Every row gives one point. Before rounding, the points of a table are all equally far from one centre. They may lie mostly on one side of it. Write the centre, to within rounding.

Points (6 x 2)
[[40 -1]
 [40  0]
 [36 26]
 [32 29]
 [41 14]
 [41 13]]
Centre: [14  8]

Points (10 x 4)
[[-13 -50  16  13]
 [-16 -42  24   0]
 [  6 -63  -6  16]
 [-13 -61   3   3]
 [ 19 -62   5   9]
 [ 17 -25   4  34]
 [ 11 -53   2  26]
 [ 13 -64  -4 -18]
 [  8 -57   1  22]
 [ -4 -24  23  22]]
Centre: [  6 -28  -5  -3]

Points (12 x 8)
[[-42  44  46   9  26   3   7 -39]
 [ -6 -30  35  34  58  27  -3 -33]
 [-19 -11  26  54  14   8 -47 -23]
 [-27  26  13 -24  20   4  29 -20]
 [-53  18  20  19  23   3 -16 -31]
 [-62 -10  48  19  18 -27 -22 -27]
 [-34  19  61  34   2  17 -17 -39]
 [-45  19  10  18  23   8   8 -18]
 [ -4  27  27  24 -37  -5  -6  -3]
 [ -6  19  16   9 -25  -8 -16 -31]
 [-36  20  34   2   2 -19   1 -43]
 [-49 -34  61   3  39  34  13  -8]]
Centre: [  7   8  58 -10  37  -4 -28  20]

Points (14 x 11)
[[ 50 -16  13  14   5 -45  35  30 -25   6 -23]
 [ 52 -19  23 -13  22 -35 -14  16  -3  -4 -29]
 [ 27  -5 -10   5  10 -67   2   0   9 -16 -18]
 [ 10 -28 -33 -19  38   6  15  20 -30 -29 -37]
 [ 42  11   4  10   7   9 -19   9  19 -46 -29]
 [ 40   6  10  -7  38 -31 -16  38 -54 -39 -27]
 [ 90  15 -21   5  41 -13 -23 -12 -57 -34   6]
 [ 71  -9  15  -7  15 -37 -23  13  -8 -18 -27]
 [ 73 -24  16  -3   2 -22   6  -6  -3 -19 -18]
 [ 53 -40 -10  24  30 -43   8 -14 -31 -35   1]
 [ 43   0  10 -15  11 -44  -1  22 -39   3 -33]
 [ 52  23 -21 -31  39 -24   8  29  12   0 -63]
 [ 46 -28  34  -6  27 -15  -1   6 -18  18  -4]
 [ 55 -25   3  -6  46 -27 -14  10 -56 -13 -27]]
Centre: [ 49  17 -20   6  47  -9  19  17  -9 -13   5]

Points (19 x 14)
[[ 27  21  28 -44 -15  12 -16  -8   9  19 -33  57  24 -22]
 [  1  29   5 -31 -17   9 -34   6  25  -9 -42  66  31   5]
 [ 14  17   1 -18 -16  28 -18 -19  -2  13 -55  63  28  10]
 [ 13  15  22 -25  -8 -15 -29 -15  10   6 -46  73  18 -19]
 [ 28  -7   2 -53  -2  -9 -35  -7   4  19 -33  64  20  23]
 [ 42  -6  -7 -17   0   3 -48   8  -4 -10 -33  86  11 -12]
 [ 14  26   1 -19 -10  25  -4   8  -5  14 -41  72  30 -10]
 [ 19  23  10 -26  21  29 -28 -12  -5  11  -1  67  46 -10]
 [  8  28   1 -38   2  10 -31  -6   1  -4 -23  93  27   6]
 [  2  19  12 -45 -15  17 -12 -29  25 -34 -33  69  16  -4]
 [ 24  18  -1 -27 -28   8   4 -12   3  19 -45  53  38 -12]
 [ 22   3   1 -23 -18  45 -22  14  11   4 -29  73  37  12]
 [ 36  -6  20  -9  -4  13 -48 -18   5  -4 -49  69  15 -14]
 [ 13   8  19 -17   1  24 -34  12   4   0 -21  90  26 -11]
 [ -2   9   6 -35 -18  18 -44   5  15 -18 -35  74   9 -17]
 [ 18   6  18 -28 -10  17 -23  -9  13  -6 -45  91  29   2]
 [  6  17  35 -27  -2 -17 -28 -13  21 -17 -35  38  31 -12]
 [ 20  18   4 -33  -8  -1 -18 -27   9 -25 -55  72  26  -8]
 [ 17  26  -1 -21 -11  10 -17  -2  15   0 -66  63  22   6]]
Centre: [ 23   4  -4 -14  -4   6 -15 -12  14  -7  -8  48   8   2]

Points (27 x 20)
[[ 17 -51  30   5  43  11   4  20 -35  34  -3  -6 -62 -40 -20  31  41   8
   33   4]
 [ -1 -25  21   2  36  10   9   6 -11  46 -12   4 -13 -17  38 -11 -10  29
   22  33]
 [ 21 -69  20  -7  57   7  18   7 -29  39  16 -16 -25 -27 -26  20  22   9
   27  26]
 [-16 -31  18 -11  48   8  12  12 -34  44  15  22 -17   1   8  33   0  16
   55  54]
 [-11 -48  14  -7  46  14 -20  11 -19  50   2   4 -35 -13   0  49  21   8
   28   8]
 [-21 -24  36 -16  57  12  -6  -3 -36  43   4   7 -27 -14  14  21  20  24
   56   9]
 [-25 -47  27   2  29   9  13  15 -30  31   2 -22 -41   2  11  28  13  37
   46  17]
 [-16 -40  28  25  57  -7   8   2 -36  55  11  31 -40 -50  18  21  29   7
   28  25]
 [-39 -57  35  -8  35  36   3  33 -34  18  31  32 -35 -31  18  43  -1  15
   41   6]
 [-10 -29  29   4  75   3  21  19 -21  40  10  45 -35 -10   5  16  23  -3
   69  26]
 [ -8 -74  46  11  67  24   5  14 -18  53   5  28 -16 -16  -4  11  26   9
   41  19]
 [ 20 -43  21 -27  23   6 -32  31 -30  34   8  -7 -49 -16  12  33  16  -2
   60  -4]
 [-11 -34  12  13  52  48  -4  35 -19  25   0  12 -21 -37  -3  48   5  19
   29  37]
 [-20 -61  43 -18  49   0  -1   5 -39  21  19  24 -22   8  -3  29   9  27
   14  18]
 [  3 -28  19 -17  70  26   4  -1 -33  55  20  16 -35 -17  -7  39   7  19
   44  -7]
 [ -6 -46  15  11  70   4  21   5 -48  26  -6   5 -20 -19  -9  18  19  32
   52  22]
 [ 13 -19  10 -10  40  34  -8  18 -19  26  22   1 -43 -15  11  43  16  29
   34  46]
 [-17 -55  35  22  38  17  22  14 -12  32  14   4 -34 -33  34  38  44  25
   48  16]
 [ -5 -48  13   2  57   1  13  29 -20  61  25  -1 -33 -19  16  31 -12   2
   46  46]
 [  2 -47  35  -8  53  -1  -2  -2 -26  52   7  -4 -31 -22   6  50  26   6
   33   0]
 [ -7 -27  13 -14  75  12  -9  26 -14  38  13   1 -28  -1 -22   4  39  35
   63  21]
 [  0 -55  14  -6  62  13   2  12 -17  18   2  10  -9 -24  24  26  22  30
   55  31]
 [  1 -63  32 -21  38   1  29  25 -21  21   5 -27 -40 -24   7  14  21  14
   18  -2]
 [-19 -48  37   4  64  14  12   6 -47  36   8  23 -42 -15   6  29  18  31
   28   5]
 [ 27 -54  12   3  38  14   1  20 -14  44  12  17 -49  15   2  11  60  21
   46 -17]
 [ -7 -38  -3  -3  54  31 -19  13 -38  44   3   1 -15  -4   6  20   2   7
   27  23]
 [ -1 -43  -9   0  45 -11   2  26 -32  22 -10  -5 -40 -12   9  16  15  13
   17  31]]
Centre: [ 12 -20  31  21  13  -3   5  44 -18  30  41  21  -3 -25 -14   6  10  19
  37  -3]

Points (29 x 24)
[[  1 -40 -15  23 -16 -40  36  -1 -35  35  54 -31  10  -6 -17   4 -17 -18
   -2 -29 -43   2 -17  60]
 [ 10 -52 -10  39 -13 -38  27  21  11  19  40 -28   6 -24 -13  13 -16  -4
  -27 -23 -52   6  -3  13]
 [ 29 -43 -10  32  -5 -26   9 -19  18  49  -8  38   2  -2 -31  24 -49  -1
    4 -21  -3 -24   1  15]
 [ 26 -29 -10  44  -7 -60 -27  -8 -17  16  42  15  26  22 -23   3 -25  16
   -8  -8 -25  -4   6 -20]
 [-15 -27 -16  55  14 -28 -15 -14 -11  31  38  12 -18 -45 -29  30  -9 -40
    4  -3  -6 -16   0   5]
 [  8 -81   0  16 -26 -18   8   3 -12  47  32 -11  25  -9 -23  15   3 -10
    2 -15  -9 -50 -21   2]
 [-10 -51   9  47 -14  -6  -5  -9   2  33  41  17  12 -32 -38  -3 -17  10
  -15   6 -17   1 -20  27]
 [ -3 -60  -8  31  26 -42  32   8  10  35  38 -12  -5  -8  -1  12 -46 -12
  -12 -19 -27   8  20  18]
 [-10 -11  10  36   7 -48  -8  13  13  53  49   3   8  -8 -19 -12  24  -6
    7  36 -11  -8  23   1]
 [ -1 -58   5  22  12 -22   4  13 -26  56  58  -3  14  -4 -33  -6 -29   9
  -13  -2 -57  16   9   7]
 [ 12 -50  -7   4 -20 -47  13  30  32  57  40   1  11  23 -31   7 -16  40
    9   2 -10   9  33   9]
 [ -4 -61 -12  46 -10 -12 -10  39   3  56  15   0  -1 -23 -35 -16 -10  -4
  -26 -32 -51  11  -9  27]
 [ 26 -33  33  40 -15   8 -13  24   0  24   5  16  10  16 -58   9  -4 -27
   -4  35 -11 -22  30  18]
 [  0 -51 -19  39  14 -16  22   2   9  20  33   2  -5  21 -34  16  -9 -24
  -11  35 -31  11  29  41]
 [ 11 -62   4  17   6 -23   8   8   7  42  28 -17 -17 -16 -27   9 -21   4
  -49  -9 -49  24 -11   5]
 [ 30 -82 -14  45 -20   2  -3  15 -24  25  33  10  -4 -16  -4 -11 -31 -22
   16  -1 -34   0  -4  43]
 [ 38 -28  39   8 -18 -36 -46   5  -3  47  15  -1 -20   1 -47 -16 -23 -47
    0  10 -12 -21 -35  16]
 [ -3 -55 -14  30  18 -33   0 -14  22  34  43 -17 -15 -10  -8  36   5 -13
  -27  16 -10  -2  20  -4]
 [  6 -46 -18  14  10 -31  -3 -16  41  41  19 -17  -2  23  -8 -27  -3 -10
   -5 -22 -12   3 -26  41]
 [ -1 -52   6  43  -5 -34  -3  37   7  38  59  -8   0 -14  12   1  37 -19
   -4  -1 -14  -8   5  25]
 [ -1 -39 -42  32 -41 -15  -2  -1  -8  95  31   1   0 -11 -30  13 -33  34
  -27   4  15  -7  19   2]
 [ -5 -65 -25  40   4   4  12   1  17  18  39   1 -14  38 -22  -2 -12  -2
  -38 -16  -3  -6   2  40]
 [ 34 -38  -7   0  14 -15 -32  -1  41  41  25  23  10  20 -38  15   6  -2
   -1   6 -14   5  -9  33]
 [-15 -57  -4  34 -11 -32  29   7  -4  42  10  17  16  -4 -49 -27  -9 -14
  -25 -11 -13 -16  29  55]
 [  2 -40 -19  26   3 -16  11 -32  22  56  21 -13 -10 -15 -19   0  10   4
  -15 -32 -16 -48  -3  37]
 [ 32 -90   3  30  -5 -46 -16 -10 -14  28  26  10  -4 -19 -25  14 -28  -7
    0  -2 -11  11  16  39]
 [  3 -30  34  32   1 -25   4  -1  -3  41 -10   4  14   7 -21   9   8   8
   15 -21 -20   6  49  62]
 [-22 -63 -14  49   3 -40  26  33 -24  24   6 -22 -13  -8 -31   7   4 -16
   19 -12 -20 -11  -9  31]
 [ 10 -65  27  59 -19 -21   2  -2   0  30  24   5 -37  -9 -28  -8 -21  29
    9  -6 -13   3  18  16]]
Centre: [  6 -14 -12   1 -26 -17 -12  15 -19  36  20  -8 -15   5 -17   3 -17 -14
  -5 -11  -8  -7  17  18]

Points (29 x 24)
[[ 21  51  14 -35 -41   6 -57  31  -1   5  23  14   5 -18  40 -31 -26 -14
  -15 -38  22 -17 -52 -16]
 [ 26  29  45 -20 -29 -12 -13   5 -28  19  32 -16  15   0  49 -21 -19 -17
  -26 -23 -13 -48 -23  -6]
 [  0  23  -7 -30 -34   3 -39   4 -30   6  48 -11  34 -17  36 -22 -21 -12
  -12 -42  15 -30 -45 -43]
 [ 20  11   5 -57 -32  24 -28   6   8  -3  37  -3  25 -10  41 -36 -28 -29
    3 -37  22 -28 -45  42]
 [ 20  41  31 -29 -45 -14 -25  22   6  10  24 -27  28 -26  44 -12  -4 -28
    8 -41   5 -19 -35 -18]
 [ 28  24  36 -10 -25  19 -51  16 -30  23   3  19  17 -22   3 -31   7 -23
   -7 -32  37 -37 -34   0]
 [  4  41  57 -47 -33 -23 -36  20  -6 -35  18 -45  31   4   8 -18 -12 -19
    5 -28  25 -33 -10   5]
 [ 22  44  30 -53 -26  -8 -37  26 -15 -13   4  16  12   8  64 -30  -2 -31
   -5 -29  33 -32 -25 -25]
 [ 31  46  13 -28 -36   7 -38  25 -26 -17  40 -23  25 -23  43 -25 -26 -10
  -10  -4  33  -1 -49  18]
 [ 28  25  20 -48 -55 -14 -25   6 -19  18  23   1   8 -16  27 -32  -3 -36
   -6 -16   1 -19 -47 -42]
 [ -8  39  30 -37 -13   1 -43  -7 -45  24  16   0  21  -1  14 -30 -20 -29
  -22 -14  35 -41 -55 -12]
 [ 20  64   4 -25 -15 -16 -22  12  -9   7  59 -22   7 -15  45  -5  -4 -26
   18 -34  44 -22 -28 -18]
 [  7  39  35 -34 -46  10 -47   0 -15   1  37 -16  38 -26  32   9 -20 -46
    4 -13  28 -17 -23   1]
 [  1  41  28 -45 -18  -4 -53   4 -35 -13  16 -19  19 -29  48 -35 -37 -41
    4  -5  43 -31 -47   5]
 [ 15  56  -2 -27 -41  13 -23  28 -31 -10  52 -20   8 -40  34 -30 -11 -24
  -15 -16  35 -41 -25 -32]
 [ 37  62  13 -34 -34 -21 -70   9 -43  -9  11 -14  22 -11  39 -27  -2 -27
  -11 -23  19 -27 -41  -2]
 [ 25  44  27 -26 -46  -3 -34  18 -39   4  24 -14   8  -7  42 -14   5 -19
    8 -11  36 -36 -67 -15]
 [ 37  52   8 -28 -43   9 -16  12 -25   7  23  -1  11 -19  39   0   2 -24
    4 -25  17 -24 -63 -26]
 [ 12  40   0 -32 -63  -3 -20  30  -5 -22  35  -3  39 -16  40 -11   0 -11
   -3 -54  34 -39 -30  16]
 [ 37  22   7 -33 -17  -7 -20 -12   2  10  44 -28  17 -20  11  -4 -20 -13
   13 -37   7 -52 -45 -39]
 [ -8  60  -2 -37 -42 -31 -13   6 -45  26  45  -2  30  -5  19 -37 -19 -12
   -2 -26  34 -25 -44 -15]
 [  6  40  27 -51 -41 -24  -1  19 -42 -18  24   2  32 -27  21 -20 -29 -16
   -7 -43  24 -20 -43   0]
 [ 35  21   3 -11 -65 -32 -44   9  10  15  14 -20 -19 -10  41 -44   4 -15
    5 -25  28 -13 -40  -7]
 [ 31  34  21  -8 -55 -13 -55  21 -22   4  34  -4  12   5  31 -25  -4 -21
   -1 -34  28 -44 -64   0]
 [ 10  55   1 -11 -37  -4 -24  34 -29   2  41  16  23 -42  24 -14   4 -38
    6 -17  43 -37 -37  -8]
 [ 29  53   8 -24 -66  -2 -67  -5 -26 -15  39 -21  11  -5  42 -43   3 -31
   33  -6  32 -15 -45 -28]
 [ 23  58  27 -30 -47   3 -35   0  -6  14   9  -2  29 -39  17 -25   0   5
   -7 -37  49 -59 -39 -22]
 [ 20  24  29 -25 -68 -25 -22  30 -19 -15  53 -22  12 -17  29 -31   2 -34
    0 -14  22 -12 -33  -4]
 [-14  53 -14 -29 -41 -12 -18   7 -22  10  20   8  11 -45  62 -49  -3 -41
   11 -28  -4 -45 -49 -13]]
Centre: [  1  39   5 -17 -27   0 -25 -18  -7 -21  18   4   4  -5  17 -39  -8  -4
  16 -11  10 -32 -14   2]

Points (27 x 24)
[[ 60  -4 -18  24  10  17 -57  -5  18 -19  53 -22 -21 -32   3  29 -45  29
   33   9  10  -7  24  -5]
 [ 56 -18 -36  26   5 -12 -25  13 -27 -27  22  -3 -12 -23  18  48 -46  35
   31  34  14 -31   9   5]
 [ 48 -29 -35  26 -11   8   1 -28  -8 -10   2 -15  25 -35 -10  -8 -21 -22
    7  52 -11   8  41   2]
 [ 44  15 -19  18  40  35   2 -33 -59 -26  37 -32   2 -16   2  19 -21  12
  -22  47  16  17   1  -8]
 [ 56 -23 -15  27  25  48 -16   8  -3 -13  39 -33 -18 -44 -12   9 -21  15
   12  64  18 -27  24  29]
 [ 76   3 -10   7  30  22  -4  -3 -12 -28  37 -12   4 -58  13 -17 -31  27
   23  64  11 -22  34 -16]
 [ 73   1 -40  10   9  24 -20 -34  24 -43  15  10  13  -2   6  16  -1  12
   24  30   6  -1  15 -21]
 [ 50   9 -47  18  13  50 -31  30   2 -10  32 -46 -16  -6   8  -1 -52  27
    3  47  24  14   1 -10]
 [ 80  28 -39   5  28  15 -52  -9  -9  -2 -10 -33  -1 -31 -13  11 -27   7
   14  47  10 -32   3  16]
 [ 57   6 -23  29  21  20 -52 -19  -3 -28   9  -2  12 -56   2  -2 -34  38
   -2  17 -17 -21  -5   8]
 [ 62   9 -52  47   6   8 -41 -12 -21 -25   8 -17  18 -49   7  33 -10  11
    0  58 -39  -9 -17 -15]
 [ 76  -2 -48  51  20  -8 -63  -8 -34 -28  23 -25  -3 -17 -20  12   0   4
    7  23  12   1 -13   4]
 [ 67   4 -11  53  21  18 -33  -7 -43 -16  33 -25   7 -15  41  38 -44  41
   18  34 -17  16  10 -37]
 [ 77  19 -17  24  -7 -18 -55 -19 -35 -32  23  -9  25 -14  17  21 -41  49
   27  52   9   8  14  -9]
 [ 45  20 -38  -4  25 -22  -6 -16 -35 -26  24 -24  19 -10  23 -23 -41  27
  -15  62 -26   6  11   5]
 [ 71 -13 -26  53  35  -8 -58   2 -19 -14  30  -1   9 -40  -2  14 -20  -4
   23  23  16 -23  13  -8]
 [ 53  10 -42  45  25  17 -62 -13 -33 -18   8 -21  -3   2   6  17 -44  32
   18  31  23  21  13 -11]
 [ 63 -20 -55  21  -5 -11 -43 -18  -9  17  22 -32 -34 -16 -13  12 -45  37
    0  42 -25 -15  -6  -8]
 [ 72   8 -12  -8  -2  22 -20 -19  11 -18  11 -21  26 -31  -5  -6 -46  29
   21  31  10 -44  -4   5]
 [ 56   1 -50  10  47  19 -33 -16   3 -33  18  -5 -12 -17   5  29 -26  38
   18  61 -19 -16   6 -18]
 [ 40  18 -52  26  45  39 -26  -7 -41 -27  28 -32   0 -34  -1  21 -11  35
    7  73   8  20  -5 -25]
 [ 52 -29 -27   6  16  27 -37 -37 -36 -12   0   1   3 -44   4  31 -42   4
    5  54 -21  11   7  34]
 [ 60   5 -50   3   4  21 -60 -40 -25 -34  38 -20  -8 -31  10  -2 -46  33
   10  41  -4  -4  15  -1]
 [ 37  10  -8  29  29  21 -32 -19 -18 -27  20  -1 -12 -27  22  21 -47  -6
   18  52  -7  -9  18 -47]
 [ 48 -17 -29   0   8  25 -56 -17  -7 -34   4  -5 -30 -27  12  -1 -13  37
   48  69 -15  35  11 -19]
 [ 70  -9 -27   1  11  -1 -20 -33 -16 -15  18  11  21  -5  28 -19  -6  -7
  -13  40  -7   0 -49  11]
 [ 53   7 -46  18  52  -2 -44  26 -16 -22  69  12   1 -10 -15  -3 -29  20
   14  74 -12   6   4 -13]]
Centre: [ 49  10 -15  10  -1  16 -16   7 -26  11  34  -9   0 -16   2   6  -3  16
  27  35 -15  10   1   4]
